Rows are points. Each copy is the shape, with its points in the same order, stretched, turned, moved and blurred by noise. Some copies are also mirrored. Which?

Shape, 6 rows:
[[ 19  24]
 [ 23 -52]
 [-11  32]
 [ 14 -39]
 [-84  -2]
 [ 12   7]]
Copy 1, 6 rows:
[[ 24  22]
 [ -6 -46]
 [ -1  38]
 [ -8 -36]
 [-93  30]
 [ 11  11]]
Copy 1 is: only turned
Copy 2, 6 rows:
[[ 14  42]
 [ 43 -32]
 [-16  44]
 [ 30 -20]
 [-84 -12]
 [ 11  21]]
Copy 2 is: only turned
Copy 3:
[[ 42  24]
 [ 25 -47]
 [ 21  51]
 [ 18 -33]
 [-63  39]
 [ 28  13]]
Copy 3 is: only turned

Shape (5 x 2):
[[ 13 -27]
 [ 20  52]
 [ 46 -21]
 [-68   7]
 [-31   7]]
Copy 1 (5 x 2):
[[  9 -35]
 [ 23  41]
 [ 32 -28]
 [-66 -13]
 [-35 -12]]
Copy 1 is: only turned
Copy 2 (5 x 2):
[[ 16 -31]
 [-13  55]
 [ 45 -11]
 [-67 -38]
 [-36 -23]]
Copy 2 is: only turned
Copy 3, 5 rows:
[[ 20 -34]
 [ 30  40]
 [ 47 -30]
 [-52   1]
 [-16  -2]]
Copy 3 is: only turned
Copy 4:
[[ -1   0]
 [ 31 -73]
 [ 35   7]
 [-64 -47]
 [-24 -47]]
Copy 4 is: mirrored

Shape (8 x 3):
[[ 20 -36 -18]
 [ 28  -6 -42]
 [-21  37  43]
 [-23  15  14]
 [ 12  14  42]
 [-48  52 -15]
 [-82  49 -41]
 [ -4   3  45]]
Copy 1:
[[ 13 -35 -31]
 [ 38 -16 -49]
 [-15  46  18]
 [ -9  33  -6]
 [  5  11  32]
 [ -1  65 -44]
 [-22  75 -74]
 [ -3   9  15]]
Copy 1 is: only turned
Copy 2, 8 rows:
[[ 29 -42  -3]
 [ 31 -22 -45]
 [-49  28   4]
 [-33  -7  -7]
 [-14  12  13]
 [-64   4 -54]
 [-92 -35 -74]
 [-26  11  26]]
Copy 2 is: only turned

Shape (7 x 4):
[[ 19  71 -24  -7]
 [-20 -33 -73  21]
 [ 41   0 -18 -50]
 [ 45 -30   0  19]
 [-48   5 -67   4]
 [ 27 -26   3  11]
 [-45   7   0  30]]
Copy 1 (7 x 4):
[[ 12  10  22 -38]
 [ -8 -12 -90  -8]
 [ 14 -67   8 -47]
 [ 16 -56  -8  28]
 [-26  11 -74 -38]
 [ -4 -50 -19  14]
 [-53  16 -34   8]]
Copy 1 is: only turned
Copy 2:
[[-26  65   5 -46]
 [-12 -11 -81 -13]
 [-47 -14  18 -44]
 [-50 -10  -4  28]
 [ 19  12 -68 -42]
 [-32 -11  -2  19]
 [ 36  22 -26  11]]
Copy 2 is: mirrored
Copy 3 (7 x 4):
[[ 69  80  -8 -15]
 [-15  17 -67  65]
 [ 30  20 -29 -47]
 [ 51 -24 -42 -10]
 [-19  51 -36  60]
 [ 41 -13 -30   4]
 [ 22  20  15  56]]
Copy 3 is: only turned
Copy 4, 7 rows:
[[-11  32 -71  22]
 [ 37  47  23  42]
 [ 51  42 -36 -35]
 [ 61 -22  -5  -8]
 [ -7  66   8  43]
 [ 43 -10   2 -13]
 [-31   3  21  20]]
Copy 4 is: mirrored

Shape, 8 rows:
[[ 16  11  31 -28]
 [ 29 -14   7  -5]
 [-45   6 -61  87]
 [ -8 -15 -45  -9]
 [  8 -38 -46  72]
 [ 50  33  14 -30]
 [-24  -2   5  38]
 [ 17   3   2 -13]]
Copy 1, 8 rows:
[[ 23  18  24 -17]
 [ 46   0  12   0]
 [-11 -53 -35 121]
 [ 14 -28 -42   8]
 [ 58 -50 -27  83]
 [ 36  55  14 -16]
 [  2 -31  18  52]
 [ 26   4   5  -8]]
Copy 1 is: only turned
Copy 2, 8 rows:
[[ 14   7  34 -51]
 [ 23 -16  -5 -36]
 [  0  31 -59  89]
 [-37   5 -30 -14]
 [ 23 -30 -70  40]
 [ 28  30  13 -80]
 [ 10   2   9  37]
 [  8   0   9 -34]]
Copy 2 is: only turned

Shape:
[[ 24  17  -5 -40  35   6]
 [-16   8 -28  18 -11  30]
 [ 26   9 -28 -13  35 -54]
 [ 22  43  -5  16  36  -6]
 [ 46 -29 -25  23 -57  25]
 [ 45 -10  43 -29  58  31]
 [-15  77 -12 -40  44  13]
 [ 16 -28 -15  54  24  33]
 [ 10 -27  83 -60  24  31]
 [ 36  13  48 -48  47 -28]
 [-11   1  -5 -11 -63   7]
 [ 26  48   8 -25  -5 -72]]
Copy 1 (12 x 6):
[[  6   9  -9 -62  27 -13]
 [  1 -42 -26  -5  12  33]
 [ 11   9 -13 -13  -4 -64]
 [ 27 -26  13 -16  37 -33]
 [ 54  -3 -24  11 -34  74]
 [ 10  53  42 -64  61  13]
 [ -5 -50  -9 -90  55 -39]
 [ 13   2  -7  37  45  39]
 [-30  51  70 -92  23  38]
 [  4  47  53 -71  22 -37]
 [ 10 -41   7 -31 -54  42]
 [ 32 -22  21 -39 -30 -70]]
Copy 1 is: mirrored
Copy 2 (12 x 6):
[[-31 -10   8 -45  36  12]
 [-31  28 -16  24  26  29]
 [ -5 -15 -34 -24  19 -44]
 [-68 -13  -8 -10  22 -17]
 [ -6  -7 -39  24 -14  63]
 [-34 -55  45 -32  38  28]
 [-73  42  17 -58  53  -8]
 [-35 -32 -17  55  40  21]
 [  1 -23  94 -42  12  49]
 [-23 -33  40 -61   6 -14]
 [  6  46   0   4 -24  43]
 [-21   6  -9 -49 -36 -40]]
Copy 2 is: mirrored

Shape:
[[ -33  -21  -43    1  -39  -36   -7   -3]
 [-111  -44  -21  -12  -42   12   47    8]
 [ -31   41   79    0   53   58   28   33]
 [ -49  -11  -10   26  -13   15  -30   53]
 [  10   42   43   34  -48   24   56   45]
 [  16  -30   38   22   10  -22  -26    8]
 [  58    0   14  -22    2   13   26  -14]
 [ -28  -26   20   59   31   61  -59   38]
 [  48    5   34   -2  -48   21   -3  -12]
 [  24    2   38  -11   37   -8  -14   72]
 [ -45   27   30  -11  -18  -21  -12   29]
 [  -5    8   -9   63  -15   13   -9 -103]
 [  10   69  -54   64    4   23   13  -10]
 [ -11  -14  -34   13    6   11  -35    1]]
Copy 1:
[[-26 -41 -18   9   9 -26  -5  10]
 [-81 -93  -9  14 -39  34  23  38]
 [  2  44  59   3  12 112  -2   2]
 [-17 -16   1  18  37  43 -23  60]
 [  4 -15  74  37 -25  53 -71  27]
 [ 43  25  31  31  32  11  19  27]
 [ 61  -9  34 -10 -12   7 -15 -25]
 [ 35  -9  -4  33  72  94   9  64]
 [ 53   4   6  21 -29  17 -36  16]
 [ 37  43  72 -22  47  23   6  43]
 [-37  33  19  16  11  12 -12  24]
 [ 18 -33 -32  88  12  34 -18 -65]
 [-11 -29  16  30  68  34 -80 -47]
 [  7 -31 -19   4  43  15 -11  13]]
Copy 1 is: mirrored
Copy 2 (14 x 8):
[[  4 -20 -20 -23 -13 -24 -58  37]
 [  8 -30  73 -19 -22   2 -60  37]
 [-20  42  63  73  38  11  44  -7]
 [-37  -2  -7  37  -3   7 -41  52]
 [  9  16  20  58 -57 -31  39   5]
 [-37 -13 -28  10  32 -37 -14 -13]
 [ 22  -9 -14 -18   7   0  38 -35]
 [-65   0 -12  81  34  36 -37  16]
 [-18   4 -33  -5 -37  -3  21 -35]
 [-38   3 -16  29  40 -20  43  38]
 [-26  53  25   0  -4 -33  -2  39]
 [ 38  12 -33  21   8   2 -69 -77]
 [ 66  27 -40  61 -11  21 -13  -2]
 [-14  -5 -26   5  19  18 -41  13]]
Copy 2 is: mirrored
Copy 3 (14 x 8):
[[ -21  -41  -29  -10  -17  -24  -15  -21]
 [-116  -31  -36   18  -37    2   63   13]
 [ -40   69   35   46   30   39   67   79]
 [ -39  -13  -50   20   15    8    1   52]
 [   7   30   15   38  -61   30   32   68]
 [  22  -40   19   32   42   12  -16   20]
 [  45   14   21    0   -1   37   27  -28]
 [ -14   -7  -44   78   65   31    7   56]
 [  27   11   19   35  -26   59  -20  -16]
 [  32  -10    7  -24   59   39   14   72]
 [ -40   14   16   -8    0   11  -12   41]
 [ -15   28   12   90  -23  -39  -22  -76]
 [  26   70  -43   32  -31  -50   12   -8]
 [ -10    2  -49   17   26   -4   -6  -12]]
Copy 3 is: only turned
Copy 4:
[[ -7 -50 -39   5 -35  -3   8 -35]
 [-43 -75 -24 -30  23  30  75 -52]
 [-39  43  49 -38  77  27  30  46]
 [-33 -51 -19 -13  14  39 -14  16]
 [-47   2  18  55  30 -13  71  67]
 [  5 -20  51  -5 -22  -2 -20   7]
 [  2  35  35  15 -57   9  41  13]
 [-43 -32  38  -9  24  83 -56  11]
 [ 25  13  41  59 -27  21  38  18]
 [ -9   1  27 -49 -17   0  -8  75]
 [ 11 -13 -13 -16  41 -12  12  18]
 [-16  19  20  81  -1  18 -18 -99]
 [-76  33 -55  63  -4   7 -19  -4]
 [-17 -18 -17  -1 -31  40 -29 -21]]
Copy 4 is: mirrored

Shape:
[[-27  16 -63   5  70  45 -50 -78]
 [ -4 -28  13  -3  37 -27 -20  11]
 [ 33   5  16  22 -29  -6  24   6]
 [-24 -47 -35  36 -33  33 -72  18]
 [ 31   1  31  -2  -4  15 -35  23]
 [ 27 -60 -50  53   5  50  -2 -46]
 [-33  -2  -3  40  32 -26  25 -15]
 [ 23 -21   4  62  43  31  -9 -21]
 [ 14  21  26  58  57  41  17 -19]
 [-56 -24 -17 -29  -9 -37  15 -38]
 [-45 -45  11  14 -29 -16 -46 -55]
 [ 36  19   5   4  13 -42  22  20]
 [  0 -46 -61 -39  -2  60 -47  22]]
Copy 1, 13 rows:
[[ 41  -2  79 -21  59 -70  34 -69]
 [ 16   0   7   5  18 -32 -42  22]
 [  5  25 -20  30 -55  -4 -28  -3]
 [  5 -48  -3  36  -4 -86  59   7]
 [ 43  10  17  25 -30 -13   0  30]
 [ 39 -43 -10  17 -29 -93  10 -64]
 [-29  -3   3  15  22  -3 -48 -29]
 [ 40 -28  23  41  -5 -27 -29 -41]
 [ 35 -16  31  34  -1  32 -32 -50]
 [-52   8  -3 -42   2 -53 -23  -5]
 [-47 -17  51  -2 -28 -85  -4  -9]
 [ 16  53 -20  22  -8   2 -54  12]
 [ 66 -39 -36 -24  11 -89  69  18]]
Copy 1 is: mirrored
Copy 2:
[[-110   11  -71  -25   35   78  -59  -46]
 [ -33   -9    7  -27   50  -29   -4  -10]
 [  28  -10    0   11  -33  -20    7   -2]
 [ -72  -73  -14   73   31    5  -20  -27]
 [  -2   -7   46   10   14    9  -15   -8]
 [ -35  -80  -78   -6  -23   32    7  -38]
 [ -29   28  -44    1   16  -32   34  -15]
 [  -8  -25  -34   -5   23   46   21  -47]
 [   2   29  -28  -17    4   71   43  -28]
 [ -94   10  -39  -18  -14  -68  -11    7]
 [-103  -30   -7   23  -11  -37   -6  -65]
 [  45   15    1  -16   17  -42  -13   -1]
 [ -83  -80  -18   10   32   32  -62   33]]
Copy 2 is: only turned
Copy 3 (13 x 8):
[[-24  18 -97 -67  35  -2  45 -37]
 [ 15  -8   9  13  55 -30  17 -22]
 [ 30 -33  11  55 -15 -10   4  30]
 [ -3  52  -5   4   4  49 -27 -53]
 [ 31 -26  -1  15  34   3 -33   4]
 [ 40  23 -48  18  -8  53  61 -34]
 [-22   1  -4  49  29 -25  56   6]
 [ 29  -2 -53  42  55  22  38 -12]
 [ 18 -21 -57  40  68  12  46  36]
 [-42 -17  34 -16 -26 -33  42 -13]
 [-43 -26   0   2 -11   6   1 -67]
 [ 37 -26  13  55  10 -52  13  29]
 [ 32  52   2 -69   9  44   2 -18]]
Copy 3 is: mirrored

Shape (14 x 9):
[[  2  60 -24 -14  21  19   1  -7 -38]
 [  0 -79 -25   6  -5 -11  39  -1   9]
 [ 14 -27 -21 -43 -52 -30  37 -13  38]
 [-32  57  11  35  59  53  53 -11 -33]
 [ 29 -52  -2  34 -13 -21 -31   2   1]
 [-18  59  56  -6  24  44  10 -26 -31]
 [-40  38  10  -5  61  32  48 -68   4]
 [ 30 -42 -19   0 -18 -37  -6  19  56]
 [  3  32  27 -19  36  82  38  18  -2]
 [-26 -64  24  -8 -41 -42  12  -2  41]
 [ 10   9  38 -28 104  28  23 -26 -46]
 [  5 -76 -17   5   1 -31 -18 -15  98]
 [ 21 -81 -20  -1 -37  17 -13 -48  36]
 [-59  27 -14 -38  23  44 -15  17 -33]]
Copy 1 (14 x 9):
[[ -7  48 -13   2  21  16  -2 -27 -49]
 [-40 -63 -49 -25  -2   5  36  -2  22]
 [-25 -43 -12 -63 -44 -20  13 -32  27]
 [-37  86  -3   9  55  65  38  13 -19]
 [-33 -75 -16  26 -26  36  -2  -6  12]
 [-46  52  39  -8  24  43  -6  23 -52]
 [-69  56  18 -41  78  45  12  -6 -17]
 [ -6 -68   8 -14 -13  -7 -11 -33  48]
 [ -2  42   1 -37  29  52  -6  59 -29]
 [-67 -71   1 -22 -34 -10  -2  18  41]
 [-21  12  40 -14 116  39  19  25 -83]
 [-42 -83   2 -26  18  12 -27 -13  73]
 [-63 -89 -29 -64 -33  55  -5 -40  26]
 [-37  42 -35 -11  30  14 -42  39 -41]]
Copy 1 is: only turned
Copy 2 (14 x 9):
[[ -12   58  -22   31   23  -14   12  -32  -25]
 [ -16  -82   -1    1  -13  -19   -6  -18  -11]
 [  -2  -19  -16  -48  -20  -14  -34  -36   28]
 [ -65   24   23   89   35    9    4  -57  -24]
 [  46  -39   -1   15  -16    3   17   21   12]
 [ -27   63   14   47   17   48   27  -72    1]
 [ -44   15  -13   62   39    0   13 -106   11]
 [  41  -47   -3  -30   19  -13  -24   15   24]
 [ -36   16   34   31   44   41  -19  -63  -50]
 [  -9  -62   -5  -34  -14   22   -1  -12   50]
 [ -21   14   32   36   50  -11   73 -103  -40]
 [  50  -92  -29  -22   37    1  -24   -3   46]
 [  52  -61  -45    4  -32   14  -16  -29   11]
 [ -45   23  -40    9   42   30   24  -23  -42]]
Copy 2 is: mirrored
Copy 3 (14 x 9):
[[-24  27 -29 -28  30  20  10 -22 -15]
 [ 27 -42 -10  -5 -20 -28  11  37  40]
 [ 22   4  -3 -44 -67 -23 -17  11  26]
 [-28  15   3  20  46  27  78 -35 -19]
 [ 28 -16 -12  34  -3  -1 -43  32  10]
 [-22   8  30   1  25  41  35 -57 -52]
 [ 14  -3  17 -12  26  25  68 -81  11]
 [ 46  13   8   2 -31 -13 -34  37  39]
 [-11  18  49 -16  30  56  62   4 -36]
 [ 20 -30  45   6 -48 -38 -29   3  33]
 [ 35 -17  13 -27  78   8  52 -36 -53]
 [ 76 -15  51  16 -27   6 -30  20  68]
 [ 40 -56   1   0 -50  37 -24  19  34]
 [-57   1  17 -36  47  20  12 -20  10]]
Copy 3 is: only turned
Copy 4 (14 x 9):
[[ 47  49  14 -27  -5  -3 -24 -15 -20]
 [-14 -41 -47  24  -3  -8  46 -28  19]
 [ -5 -37 -24 -20 -47 -61  27  -7  50]
 [ 16  67  39   5  52  -2 -18 -55   5]
 [ 21 -26 -15  60 -29  -5  16  18 -31]
 [ 11  32  78  -8   3   2 -48 -33  -3]
 [ -5  19  16  -9  45 -15 -66 -70  44]
 [  7 -31 -37  33 -21 -39  32  43  31]
 [ 14  47  40 -16  17  32  -4 -11  52]
 [-56 -64  -4  24 -18 -57  18   1  12]
 [ 38 -12  25 -16  71  49 -34 -37   0]
 [-27 -52 -57  56  -7 -38  -9  38  59]
 [ -7 -41 -42  41 -77   3 -14 -18  40]
 [-21  45  11 -45   3  30 -35  -4 -22]]
Copy 4 is: only turned
